Each row of a before or after table is a point. The points were changed in one or more steps. Then noise was added and the rows were shuffled. The steps act on columns, c1 being the first. Name the steps. A step turns or swaps two columns, mirrors them in a line or flattens them onto one, adds a multiple of one to another, or multiplies or shifts one. Angles are multiples of 10 degrees, from the lower column toward the higher: turns from -170 to 170, lines from 10 to 170 but not 90. Use the fewest steps. Two steps may share a column if one is a turn and the other turns, adds or multiplies; they go together, in the order done. Otherwise the lowest column goes first.

Before, 14 rows:
[[ -25   -7]
 [ -48   68]
 [  -5   37]
 [  10   74]
 [ -16   -8]
 [  13  -42]
 [ -35  -18]
 [-112   69]
 [ -27   24]
 [ -10   29]
 [  19  -33]
 [ -76  -24]
 [  11   53]
 [   2    1]]
After (14 x 2):
[[   1   40]
 [  -7   36]
 [  -4  -32]
 [  26  -83]
 [ -32  -48]
 [  39    8]
 [  23  -31]
 [  14    1]
 [  -5   -9]
 [  -8  -34]
 [  83 -105]
 [ -35  -63]
 [  28   -3]
 [  82   -2]]
Steps: turn c1 and c2 by 160 degrees

Before (10 x 6):
[[-35  -5 -50  91  33  34]
 [-21  27 -35  65  -8  57]
 [ 31   7  37  35 -17  26]
 [-54 -20  22 -32 -18  58]
 [-17 -57  34 -20  -6  56]
 [ 26  26  58  -5  29  54]
 [  6 -27  23 -10 -20  67]
 [ 48   6  86  50  34  40]
 [-48  -1   3  77  12  74]
 [ 32  46  51  57   1   4]]
After (10 x 6):
[[ 41  29  39  22 -30  -7]
 [ -2 -29 -49  97 -21  43]
 [  3 -21  23 -11 -69   5]
 [ 62  41  86  31 -25  46]
 [  3  12 -34  68 -56  11]
 [ 22  43  57 -13 -39  45]
 [ 51  67  52  41  -3   2]
 [-23 -68  34 -13 -54  13]
 [-63 -58  21 -11 -59   5]
 [-18 -35   2  88 -65  36]]
Steps: add 0.7 times c1 to c2; turn c1 and c4 by -20 degrees; turn c5 and c6 by 70 degrees

Before:
[[-28  83  72 -14 -23  42  50 -11  32]
 [ 27 -15 -20   9  -5  32  16  -1 -53]
 [-10  88  67  -3 -51 -14 -30  40 -17]
 [ 19  -7 -11  47  12  56 -44  -3 -72]
 [ 22 -18 -28 -81  91  21 -26 -10  38]
 [-32  -5 -26   0  89  36 -23 -20  49]
 [ 40 -41  51  11 -81  31 -14 -39 -12]
 [ 46  17   8  35 -23  13  -6 -46   7]
 [ 53 -71  63  46   3  23  12 -28 -17]
 [ -9  95  61  25 -39 -25  18  22   7]
 [ 92 -14   5  47 -21  44  18  39 -26]
 [-21  89  23  -7  24 -27  -5 -53 -36]
 [ 13 -44  -3  23 -42  10  -6 -23   7]
 [ 34  10 -30 -62 119  67 -58 -38  68]]
After (14 x 9):
[[ -53  -22    8   51  -26   34  -18   83  -11]
 [  73  113   -7   74  -10   40  -16   26   30]
 [  11   72   -6   22  -59  -26   17  -14  -33]
 [ -79   59  -58  -29  -63   66   27 -109   66]
 [ -11   80   -4   68   54  -13   28   42  -18]
 [  28   77   24   61   32  -26   -5   30   13]
 [ -48  -55   48   66  -28   19  -49    2  -11]
 [ -47   -5  -81  -21  -24   22    5  -88   44]
 [  14   23   -3  -29  -33   43   38  -84   46]
 [ -17  -38   24   -6  -16    9   -4   49    7]
 [ -78   15   51    7   42   45  -78   16  -26]
 [ -10    7    9  -17    5   36  -33    8  -57]
 [ -51   34   52   -5   -6   51   24  -11  -66]
 [ -45   23   38    9  -40    8  -23   32    8]]
Steps: turn c1 and c7 by -140 degrees; multiply c1 by 1.3; add 0.7 times c6 to c2; swap c3 and c4; turn c5 and c8 by -100 degrees

Before:
[[ -22   48  -10   -6   52   15    1   14   -3   14  -87    2   22    2]
 [  11   92   24   22   -1   44    1  -36   -9   43  -48    2    6  -36]
 [ -11   39   15  -10  -17   38  -83  -13   -2  -34   -1  -34   -8  -48]
 [ -32   20  -28   40  -22  -66  -18  -33  -43   35   -8  -14  -16  -58]
 [ -11   41   28  -12  -24   21  -34  -14  -19   15  -63   32   53    1]
 [  20   16  -11    1  -55  -39  -26   17    9   31  -34  -54  -83   29]
 [  -5  -57   32   27    3   23   55 -121   27  -16   -1   14  -45  -46]
 [   2  -64   74    2   10   21  -21  -60   60   65  -60    5   27   -6]
 [  -8   10    7   29    1   -3  -64  -33   -5  -13  -17   -3    6   27]
 [ -26  -17    3    5   37  103  -27   23   -6    6   47   16   64    6]]
After, 10 rows:
[[ -10   39   34  -25  -29  -19   11    4   18   15  -15   46   44   -7]
 [  -5  -58 -111   27  -75   15   40  -94  -41  -17   12  -40  -47  -33]
 [  20   16   60   37  -32  -38  -60   49    0   31  -35   -5  -65   30]
 [ -12   38   16    4  -21   23  -72    1  -15  -33   16   56   -3  -46]
 [   1  -64   -4  -12  -31  -18   -6  -54  -58   65  -16   19   19   15]
 [ -21   47  -44  -11   46  -33    1  -22    2   15  -27    1   19    1]
 [ -24  -17   -7  -25   43   83    2   -7    7    6   71   31   44    3]
 [  12   91  -17    1  -24    0    2  -27   -6   43    0    1   -5  -36]
 [ -31   22  -44   16  -40  -44  -22  -13   18   35  -35   10  -30  -69]
 [  -8   10  -32    4  -22   -9  -32  -27   14  -12   -9   52   -8   24]]
Steps: turn c5 and c8 by -40 degrees; add 1.5 times c8 to c3; flatten c4 and c13 onto the line at 120 degrees; flatten c6 and c11 onto the line at 40 degrees; turn c7 and c12 by -60 degrees; mirror c9 and c14 in the line at 80 degrees
